Each row of a before or after table is a point. The points were changed in one or more steps. Then noise was added and the rows were shuffled. The steps act on columns, c1 being the first. What was done? A step turns or swaps two columns, mirrors them in a line or flattens them onto one, adds a multiple of one to another, or multiplies or shifts one. Angles are multiples of 10 degrees, from the lower column toward the higher: turns from -170 to 170, lines from 10 to 170 but not 90. Use the fewest steps. Two steps may share a column if one is a turn and the other turns, adds or multiplies; they go together, in the order done. Otherwise the lowest column goes first.
In the rows, 128 means zero.

Before (11 x 2):
[[117 102]
 [113 150]
 [134 172]
 [164 104]
 [148 160]
 [166 118]
 [196  95]
 [149 130]
 [160 105]
 [185 167]
 [133 112]]
After:
[[142 138]
 [125 169]
 [139 166]
 [111 106]
 [ 71 170]
 [139 170]
 [119 146]
 [ 83 117]
 [137 203]
 [ 90 137]
 [154 128]]
Steps: turn c1 and c2 by 110 degrees

Before, 13 rows:
[[122 129 105 101]
 [131 126  93 100]
 [152 113 121 139]
 [155 129  79 115]
 [121 126 164 125]
 [108 135 200 169]
 [118 111  83  89]
 [118 157  42 132]
 [114 134 163 156]
 [143 175 160 156]
 [104  96 122 151]
 [135 188 179 176]
 [146 153 191 177]]
After:
[[102 188  91 176]
 [125 175 133 125]
 [121 220 131 128]
 [105 121 141 112]
 [115 247 128 131]
 [113 126 131 132]
 [ 93  88 134 123]
 [ 89  63 116 145]
 [129 106 121 141]
 [ 88 139 139 112]
 [103 130 139 123]
 [129 132 115 147]
 [ 94 142 130 127]]
Steps: shift c1 by -20; multiply c2 by 2; flatten c3 and c4 onto the line at 130 degrees

Before, 11 rows:
[[136 132 120 153 157  95]
 [167 107  77 114 136 128]
 [155 150 106 114  97 147]
 [161 102 118 155 134 101]
 [ 88 111 104 180 156  83]
 [ 87  71  45 184 170 107]
 [117 157 112 150 141 177]
 [ 79 102 114 121 112 101]
 [148 104 126 184 152 150]
 [ 97  70  61 121  84 158]
 [114 118 104 139  79 109]]
After, 11 rows:
[[ 98 138 127 190 134 127]
 [108 118 118 164 153 128]
 [122 139 104 182  80 129]
 [181  76  63 149 123 127]
 [101 103  75 125 157 127]
 [122 163 113 134 110 129]
 [143 139 104 106 167 128]
 [168 102 112 135  94 127]
 [114 109  46 204  73 129]
 [178 124 104 144 140 128]
 [ 99 144 120 148 121 129]]
Steps: turn c1 and c5 by 120 degrees; turn c2 and c4 by -30 degrees; multiply c6 by 0

Before:
[[166  91 151 106 174 144 152 163 165]
 [166 135  71 110 144 153 138 136 155]
 [106 119 118 115 117  71  93 102 103]
 [154 150 119 117 123 133  97 139 105]
 [113 100 120 121  94 119  94 131 122]
 [192 113 110 131 148 123 142 176 171]
 [ 76  77 170 113 150  78 147 207  96]
 [110 120 104 148 139 113  79 125 113]
 [137  36 151 108 160  99 149 183  94]
 [160 116 125 146 131 139 155 131 125]]
After (10 x 9):
[[179  92 151 106 173 101 137 140 155]
 [118 100 121 121  94 107  99 139 110]
 [157 151 119 117 124 156 103 124 118]
 [206 113 109 131 149  94 155 138 159]
 [165 135  71 110 145 139 177 117 165]
 [111 120 103 148 139 117  96 134 106]
 [163  35 152 108 160  64 133 172  52]
 [157 116 125 145 130 131 158 114 127]
 [122  77 169 112 150  70 118 221  57]
 [ 97 119 117 115 118  86 100 117  75]]
Steps: turn c1 and c8 by -30 degrees; add 0.7 times c2 to c6; turn c6 and c9 by 30 degrees; add -0.7 times c3 to c7

Before (13 x 11):
[[111 152 136  97 149 139  86 120 146 117  85]
 [162 166 166  84  94 108  80 142 151 108 142]
 [131 145 140 125  91 191 162 109 122 106  70]
 [130 165 111 113 148 101 136 130 110 120 131]
 [167 182  70 128 140 176  96 130 134 140 181]
 [141 153 118 128  93 120  69  96 144 121 129]
 [154 154 148 154  98 145 113 107 179 156 125]
 [ 95 156 107 165  97 166  71 140 148 137 136]
 [107  85 114 124 123 166  67 149  91 170 117]
 [167  95  90 174 137 183 165 166 128  98 102]
 [108 100 164 113  92 163 121  85 157  84  90]
 [151 137 147 142 158 133 115 128  83  97  79]
 [118 136 101 179 198 207 161 144  66 120 140]]
After (13 x 11):
[[153 154 147 156 119 160 113 126 178 124 107]
 [119 136 101 177 194 147 162 141  67  52 144]
 [132 145 139 126  75 129 164  70 122  63 108]
 [142 151 118 127  89 119  69 128 144 134  96]
 [ 96 155 108 165 104 151  71 135 148  95 139]
 [167 183  70 128 147 156  96 181 134  88 130]
 [163 165 166  84  82 103  80 143 149 139 139]
 [166  95  91 173 118 119 165 102 128  66 165]
 [110 151 135  98 141 122  85  83 147 115 121]
 [108 100 163 113  60  98 121  89 158  81  87]
 [107  86 115 122 152 180  67 117  90 106 149]
 [150 138 147 140 136  99 115  81  83 112 128]
 [130 165 112 114 141 111 135 130 110 151 130]]
Steps: add 0.7 times c10 to c5; turn c6 and c10 by -70 degrees; swap c8 and c11

Before (14 x 12):
[[140 119 126 131 144 112 123 139  77 135  84 136]
 [ 76 136 120 120 125  35 183 114 158 127 143 120]
 [106 156 136 128 187 100 158 145 115 109 157 142]
 [136 135 143  88 112 111 183 149  89 161 135 118]
 [109 110 143 139 130 123 171 152 123 169 124 142]
 [124 118  67 128 197 120 156 114  88 169 155 109]
 [142 100 124 117 140  98 157 156 119 160  88  92]
 [113  96 164  88 119 151 141 134  95 134  97 146]
 [193 125 110 115 117  88 143 104  92 121 154 153]
 [150 119 135 177 153 129 102 126 127 136 115 101]
 [125 118 156 110 204 131 150 164 174 155 108 161]
 [154 187  88 142 135 101 154  98 111 127 129 128]
 [131 120 127 135 166  98 138  95 116 191 108 116]
 [134 145 145 139 177 121 189 111 132 137 108 142]]
After:
[[127 147  67 129  77 110 157 136  68 170 103  72]
 [130 165 152 138 121 124 154 147 126 168 132 171]
 [110 117 135 177 122 134  30 124 103 134 141  48]
 [166  76  81 144 111 103 133 115 126 125 137 128]
 [109 158 164  87  97 160 200 124 143 135 150 182]
 [116 123 129 131  75 128 119 138 123 134 174 152]
 [160 169 114 119 157  35 195 117 127 127 146 104]
 [141 117 140 140 125 126 172 106  81 136 150 171]
 [102 138 134 117 117 112 174 155 120 160 176  19]
 [162 128 142 129 107  90 158 141  74 112 112 171]
 [ 93  71 101 115  93  83 161 112 144 120 117 203]
 [131 146 116 134 107 105 128  95  93 191 157  93]
 [127 144 168 111 161 139 175 153  47 155 146 227]
 [135 127 150  87  91 109 243 142 150 162 127  99]]
Steps: add -0.3 times c10 to c1; turn c1 and c2 by -120 degrees; turn c3 and c8 by -20 degrees; add -1.5 times c4 to c7; turn c5 and c9 by -100 degrees; mirror c6 and c11 in the line at 170 degrees; multiply c12 by 3
